Each point is reached from the start by the listed moves, each made once or not at all, plus a little noise. Is the number of moves made odd or even? Then give how often each move was made.

Moves:
(1): [ 16 -16 -14  10]
(2): [ 15  30 -10   2]
(3): [ 14 -11  17 -13]
Start: [10 34  9 -5]
Points:
[ 39  10  13 -13] => even (1, 0, 1)
[24 60  3 -4] => odd (0, 1, 0)
[ 41  49 -15   7] => even (1, 1, 0)
[ 38  55  17 -12] => even (0, 1, 1)

Moves:
(1): [ 25 -12  24   5  -3  -5   8   6]
(2): [ 6 19 33  6 27 25 -9 -3]
(3): [-26 -15  17   8  -7  13 -36  -1]
(4): [ -2  12   6  36 -29   7   6   0]
(5): [  0 -22  -7  38  22  -6   6   1]
(6): [ -6 -23  -6 -10   5  37  12  27]
(7): [-16  11  17  -4 -13   4  27  18]
(8): [-3  5  2  2  1  3 -5 18]
Start: [ 10 -13   7   0 -13 -10 -10   9]
Points:
[ 29 -25  60   2  17  49  -6  56] => even (1, 1, 0, 0, 0, 1, 0, 1)
[  7  -9   9   0 -12  -8 -15  27] => odd (0, 0, 0, 0, 0, 0, 0, 1)
[ -7 -51  57  45 -14  -5  -6  32] => even (1, 0, 1, 0, 1, 0, 1, 0)
[-14 -35  17  60 -28  31  41  56] => even (0, 0, 0, 1, 1, 1, 1, 0)
[-4  1 52 38 24 15  9 44] => even (0, 1, 0, 0, 1, 0, 1, 1)

Moves:
(1): [ 20   2  -1   1   0 -22  -2  -2 -11 -12  -1   3   6  -4  -7]
(2): [ 3 11  4 -4 11 -4  6  9 -4 17  2  0 -1  8  1]
(3): [ -5 -13  12   6  -6   4   1   2   0   1   1   0  -6   3  -2]
(4): [ -5  -4 -23  21  -7   4  10  -3  -1  15  -6  -7  -4  -1  -6]
(5): [-7 -4  3 -2  6 -4 -5 23  0 -3 -3  8 -8 -5  3]
(6): [ 22   1  12   5   7  11 -25  -5  -4  10  -1  10   0  -7  10]
(7): [ 16  -3  17  11  -2  12  31   4 -12 -11   3   3  -8  -7  16]
(8): [  9  -4  -3  -6  -7  -4   0  14   9  10 -15  -6   2  -4   1]
(9): [  9   4  -3  17   5  -3  -6   6  29  -3   2  -6 -16 -17   4]
(10): [ -1 -10 -11  -6  15  -3   1  -9   1  15   4 -22  -4  -5   7]
(11): [-2  4  3 -1 -5  6  4  3  2  4 17 -3  1 -7  3]
(12): [  7  -1  -7   0  -5  -2   6 -15   3   9   2  13   0  -3  -1]
Start: [ 17  -3  -4  -9   3 -13  -1  -1  -6 -10  12  -4 -10  -2  -6]
Points:
[ 49 -12  33   1  23  13  17   2 -22  26  39 -17 -28 -17  29] => even (0, 1, 1, 0, 0, 1, 1, 0, 0, 1, 1, 0)
[ 60  10  10 -11  16 -28 -17  12 -20  14  27  27 -12 -19   3] => even (1, 1, 0, 0, 1, 1, 0, 0, 0, 0, 1, 1)
[ 36  -4 -37  21 -16 -11  14   5  37  25  13 -13 -29 -34  -4] => odd (0, 0, 0, 1, 0, 0, 0, 1, 1, 0, 1, 1)
[ 52 -12  33  15  33   6   6  32   7  20  36 -16 -53 -38  37] => even (0, 1, 1, 0, 1, 1, 1, 0, 1, 1, 1, 0)
[ 29 -20 -20  30  20  -7  30  20  12   4  12 -29 -51 -36  18] => odd (0, 0, 0, 1, 1, 0, 1, 0, 1, 1, 0, 0)
[ 31 -12   6   8  22  -5  23  26  15  -7  34 -25 -45 -43  28] => odd (0, 0, 0, 0, 1, 0, 1, 0, 1, 1, 1, 0)
[ 59 -15 -27   3   6 -22 -12  -4 -10  32  11 -30 -10 -30   3] => even (1, 0, 0, 1, 0, 1, 0, 1, 0, 1, 1, 0)
